Each row of a before or after table is a point. The points were changed in one or more steps. Then noise was added and the rows were shuffled. The steps act on how far a point lies along the listed directions, d1 being the first. Name the steps. A step turns or swaps two directions, mirrors them in a line or flattens them onto one, adds a multiple of one to another, or multiplies one. Angles are multiples of 10 degrees, from the lower direction toward the higher: turns from -170 to 170, lines from 10 to 170 but not 90. Use the fewest steps. Two steps may share a direction if one is a turn and the other turns, adds or multiplies; they go together, in the order done. Otherwise the lowest direction goes first.

Directions:
(1): [ 51 -22]
(2): [22 51]
Before (13 x 2):
[[  0 -25]
 [  5   2]
 [-11   8]
 [-38   0]
 [ -2   8]
 [-47   5]
 [  3 -14]
 [  5   1]
 [-40  23]
 [ 12  -8]
 [ -5  11]
 [-15 -13]
 [ -4 -37]]
After (13 x 2):
[[-48 -23]
 [-53  -6]
 [-17 -18]
 [  3 -19]
 [  6   4]
 [ -5   4]
 [-15  -1]
 [ -6   4]
 [  5  -8]
 [-60 -25]
 [  6   3]
 [  0 -30]
 [ 16   0]]
Steps: add 0.7 times d1 to d2

Directions:
(1): [  4 -16  32  33  46  19]
(2): [ -5  24  18  15  10 -60]
(3): [ 40 -29 -22  36 -18 -16]
(4): [-33  26 -12  47 -20  17]
(5): [-46 -45 -17  -1   8 -18]
Before (12 x 6):
[[-24 -30 -17  42  -1   5]
 [ 12  35 -14  10 -18 -18]
 [ -1  20  -3   0   2  40]
 [-14 -33 -33  -3 -19  -8]
 [-53  20 -13   2 -12 -11]
 [ 36  13  -5 -14 -28   5]
 [ -7  29  19  51  18 -14]
 [ 32   0 -17  35  -9   4]
 [ 21 -27  12  27  13  36]
 [-60  -4 -18  -7 -21  16]
 [  7 -20 -18  -2   0  19]
 [-20  -6  16  -1  16  25]]
After (12 x 6):
[[ -8  17  -8   4   0  40]
 [  9 -19 -17  -5   0  18]
 [ 25  -3 -18  38 -10   3]
 [ -5 -36 -29 -13 -15 -12]
 [-17  22  17  51  18 -15]
 [  5  32 -18  16 -19 -17]
 [ 20 -26  10  30  14  38]
 [-22 -42 -20  32   3  -1]
 [-16  -6  16  -2  18  22]
 [-58 -15 -17 -19 -14  10]
 [-54   6 -14  -6  -7 -16]
 [ 30  18  -6  -4 -32   7]]
Steps: turn d4 and d5 by 20 degrees

Directions:
(1): [ 14  42  37 -41  19  41  27   0  32  -9 -13]
(2): [-18  39  23  10   6 -60   1 -33   4 -43   7]
(3): [ 45   6 -40 -40  26  -4 -20   2 -34 -38  12]
Before (12 x 11):
[[  2 -37 -43  24  -8 -10 -25  15 -32   9  17]
 [  8  11   4  -7  -1 -10  -2  -3 -10  -3  -4]
 [ 15  20   4 -18   9   7  -2 -13  -5 -16   3]
 [  5  -1  -1   7  -4 -11  -2  -9  -3  -5   7]
 [-15  -7  -4  14 -11 -21  -2  -3  -7  -3  -1]
 [ 18  15   2 -15  14   8   5  10   0 -20   3]
 [ 11  16   7  -7  12  -8  -2   4  -5  -5  -1]
 [ -2  -2  -9   7   5 -12  -5 -12  -9  -4   8]
 [  3 -22 -15  19 -11 -35 -26  -6 -22  -4   4]
 [-12 -15 -11  26 -16 -21  -9  -1 -12   3   3]
 [ 10  13  -1 -14  15  -4 -10 -10   0 -16   2]
 [ 13  -4 -10 -20  11  18  -1  12  -9   2  -5]]
After (12 x 11):
[[ 26  -2 -11 -27  11  58   6  27   2  16   0]
 [ 10 -10  -6   3  -7   5  -2  -1  -4   6   5]
 [  9   8  -5   1   9 -20  -4   2 -10 -25  10]
 [  8   5  -8   2   2 -16 -14 -16 -18 -17  11]
 [  3 -16  -6   3 -10  30   3  16   0  21  -7]
 [ -5 -17  -8   3 -10  13   3  12  -3  15  -8]
 [ 25 -27 -13 -11  -4  30 -12  17  -9  23  -9]
 [  8   4  -4   5   7 -19  -9   4 -13  -2   2]
 [  7  -4 -14  -1   8 -12 -19  -9 -12 -11   6]
 [  6  18   3 -21  16  -5   3  -3  -2 -19  -5]
 [  5 -10 -13   1   3  11  -4  -1  -7   9   8]
 [  8   1  -5  -3  -4  -9  -6   1 -15   4  -4]]
Steps: turn d1 and d2 by 100 degrees

Directions:
(1): [-22 -52   0   6  23  17   5  30  29  52  -7  -4 -59   3]
(2): [ 36 -24  18 -50  23 -27  11 -23  19  17 -53   1  23 -37]
(3): [ 54 -43   5  36 -32   0  -1  40 -15  -6  18  32   9 -40]
(4): [ 10  14  36  26  12 -31 -59  -1  37  -4 -17  47  -9  33]
(5): [-26   2  27  13   8 -60  17 -23 -57  36  21  20 -16 -15]
(6): [-13  38  38 -47 -42  -7 -11  32  28   5  28  -8 -23 -39]
Before (12 x 14):
[[-23  -7  -9 -19  18  23   4   5  23   9 -16 -15 -16  12]
 [ 27 -28  -8  18  14  -5  -5  -3 -16  16 -20  16  20  -4]
 [-16  25 -15   6  -3   0  12 -13 -46  -4  12 -10  -4  13]
 [-16  19 -16 -11 -15  19  11   8  11 -12  17 -33  -7 -10]
 [  2   8  28 -21  14 -13  -5 -14  24  27 -28  -8 -11   1]
 [  5   2   4 -23  24  -7  20 -20  -4  22 -24 -16  17 -11]
 [ -1  -2 -25  -9  29 -10  13 -60 -21  -8 -27 -10  23  10]
 [ 27 -38  -9  23  10  -5  -5   0   1  12  -3  18 -11  -9]
 [ 20 -15 -40  11 -14  19  32   9 -19 -29  14 -10  30  -5]
 [-16 -42 -31  33  16  14  45 -15 -44  34  15   1 -12  -4]
 [ 18  -9   1  38 -10  21   5  15  -3 -23  -1  14  26   2]
 [-13  28 -16  -5  -3  40  -6   1  13 -13  11 -16  -4  16]]
After (12 x 14):
[[  6  -3   6 -19  23  -8  20 -19  -9  22 -19 -15  15 -12]
 [ 20 -33  -9  22  17  -6  -5  -1   1  13  -5  16 -10  -5]
 [-13  18 -20 -12 -17  23   8  11  13 -13  18 -34  -6  -7]
 [  7   8  29 -17  11  -9  -4 -10  22  30 -29  -5 -13  -1]
 [-22 -40 -29  35  19   6  48 -17 -50  40  19   3 -14  -4]
 [ 15  -4  -1  32  -8  24   4  14   2 -23  -9   8  26   9]
 [-16 -12 -13 -13  13  27   4  10  22   6 -17 -13 -15   8]
 [ 16 -12 -43   7 -10  20  29  10 -12 -30  11 -17  30   4]
 [ -8  25 -22  -2  -8  47  -8   6  16 -15  11 -17  -3  13]
 [  3  -8 -23  -5  29 -12  16 -57 -23  -7 -24  -7  21   4]
 [ 24 -25 -10  16  19  -8  -2  -9 -17  19 -19  12  17  -1]
 [-13  23 -11   9  -3  -2  17 -15 -48  -1  13  -8  -3  10]]
Steps: multiply d3 by 0.7; multiply d5 by 1.3

Directions:
(1): [ -9 -14   4  49  27  29  35  43  -9  36 -13  -5   7 -26 -16 -43 -29  37
 -35  -8   2   6  31   8]
(2): [ 48 -14  34 -14  -8 -60  19  24  46  25 -26 -44   9   3 -10  -3 -10 -30
 -11   9 -23   7  13 -18]
(3): [-13  53  32  -4  -4 -38  18  -8 -13  11 -31  18  25   6  48 -20   7  18
  21 -40   2  31   4  45]
(4): [-29  -4  47 -10 -31   7 -36 -21 -13  16  -2  10 -36 -52   1 -12   8 -38
 -39 -34 -22 -15  24  -6]
Before (13 x 24):
[[-23  14  15   7  -9  30   2 -18 -24   7  -7  16  -5 -18  16 -13  11   7
   -4 -26   5  -3  -1  21]
 [ -3  17  -7  -8   6   1   6  -3  -4 -11  -2   3  14  17  11   1   2  12
   13  -8  -2   8  -8   6]
 [-24   0   5  12 -18  16 -16 -14 -20  -2  12  18 -17 -19  -8  -5   1   5
  -16 -12 -11  -8  10   3]
 [ 19  18 -15  22  23 -23  45  39  13   4 -13 -10  43  27   2  -8  -7  36
   31  21  15  11  -8  18]
 [-15  10  13 -11  -3  17 -15 -13  -8 -10  10  20  -9 -14  18   3   8  -8
   -3 -12   6 -15  -3  -3]
 [-18  11  15   6   1  16   0   8 -15   4  -2   1  -9  -6   4 -21  -5   7
  -11 -14  -4 -12  15   9]
 [-37 -13  -6  36  16  43  -5  10 -25  22   6  12 -23 -39 -17 -21 -17  13
  -33 -18   6 -10  18   0]
 [-29   9   4  -4 -19  17 -25 -20 -31  -9   7  19 -11  -5  18  -2  14  -1
    8 -22   3   2   3   4]
 [-20  14 -15  -6  -5  10  -8 -12 -22 -16   5  22   0  21  20   9   3   3
   15 -16  10  13  -8  21]
 [ 27  -8  15 -15  -7 -32   8   5  24   6  -3 -20 -10  -6 -10   0  -7 -30
   -9   0 -15   1   9 -18]
 [ -9  13  33 -20 -19   0 -19 -22   1   2  -9   5   0 -10  21 -11   0 -10
   -5 -25 -11   8   1   5]
 [ -6  -7  10 -17 -13  -6 -11 -14   7   0  -5  -8 -11  -6   2   6   2 -17
    6   0  -7 -10   7 -13]
 [  9  -2  -1  14  19   8  34  30 -10   8 -28  -8  15  12   5 -16 -10  31
    2 -10   0  20  -7  12]]
After (13 x 24):
[[ -6  42  38 -39 -37 -55 -21 -29   5 -12  -9  11   6   2  32  18  33 -34
   34 -17  -9  -2 -15  17]
 [ -2   8  -7 -14   1   3  -4  -8  -3 -13   6   1   6  14   6   7   6   1
    8  -3  -7   2 -11  -3]
 [ -7   8  33 -29 -24 -10 -16 -16 -14  -6 -24   5 -15  -6  21   3  18 -22
    1 -32 -17   9 -13   5]
 [-13 -25 -20  31   1  37  -2   8 -13  -1  22   6 -14 -13 -33  -7 -12  20
  -22  12  -4 -16   9 -12]
 [-35 -41 -14  23   3  60 -35   0 -18  11  28   6 -48 -48 -39  -2 -12 -16
  -46  -2  -3 -33  13 -28]
 [-11 -17 -36   4   4  35 -10  -1 -14 -20  22  10  -8  22 -10  17  -7   3
    3  11  11  -3 -10  -1]
 [-12 -26 -33  26   8  52  -4  14 -22  -8  21   0  -6   5 -21  -3  -5  22
   -3  12  13  -5   5 -17]
 [ 23  31  29  -4   4 -57  37  15  16  19 -29  -9  17   3  23 -21 -10   1
    9 -26  -8  30  16  20]
 [ -1   9  11  11  11  10  18  11   3  14 -15  -2  23   4  13 -27 -18  30
   -2 -13   1  19   4  14]
 [ -1 -15 -18  16  23  40   5  15  -1  -7  18   8  -3  -6  -6  -3 -10  15
  -10  15  15 -18  -2 -13]
 [-13 -16  -9  18   2  51   4  -2 -17   5   7   5 -10 -17 -11  -7  -1  10
  -13   0   9 -17  -1  -1]
 [ -1   0  -2   6  10  -2  21  12   6  10 -14 -12  10   5   5 -10 -12  16
   12   5   3   3  10   0]
 [-15   3  11   6   0  23  -6   7 -13   2   3  -1 -13  -8  -4 -17  -5   2
  -16  -6  -6 -18  13  -1]]
Steps: swap d1 and d4; add 1.5 times d2 to d3
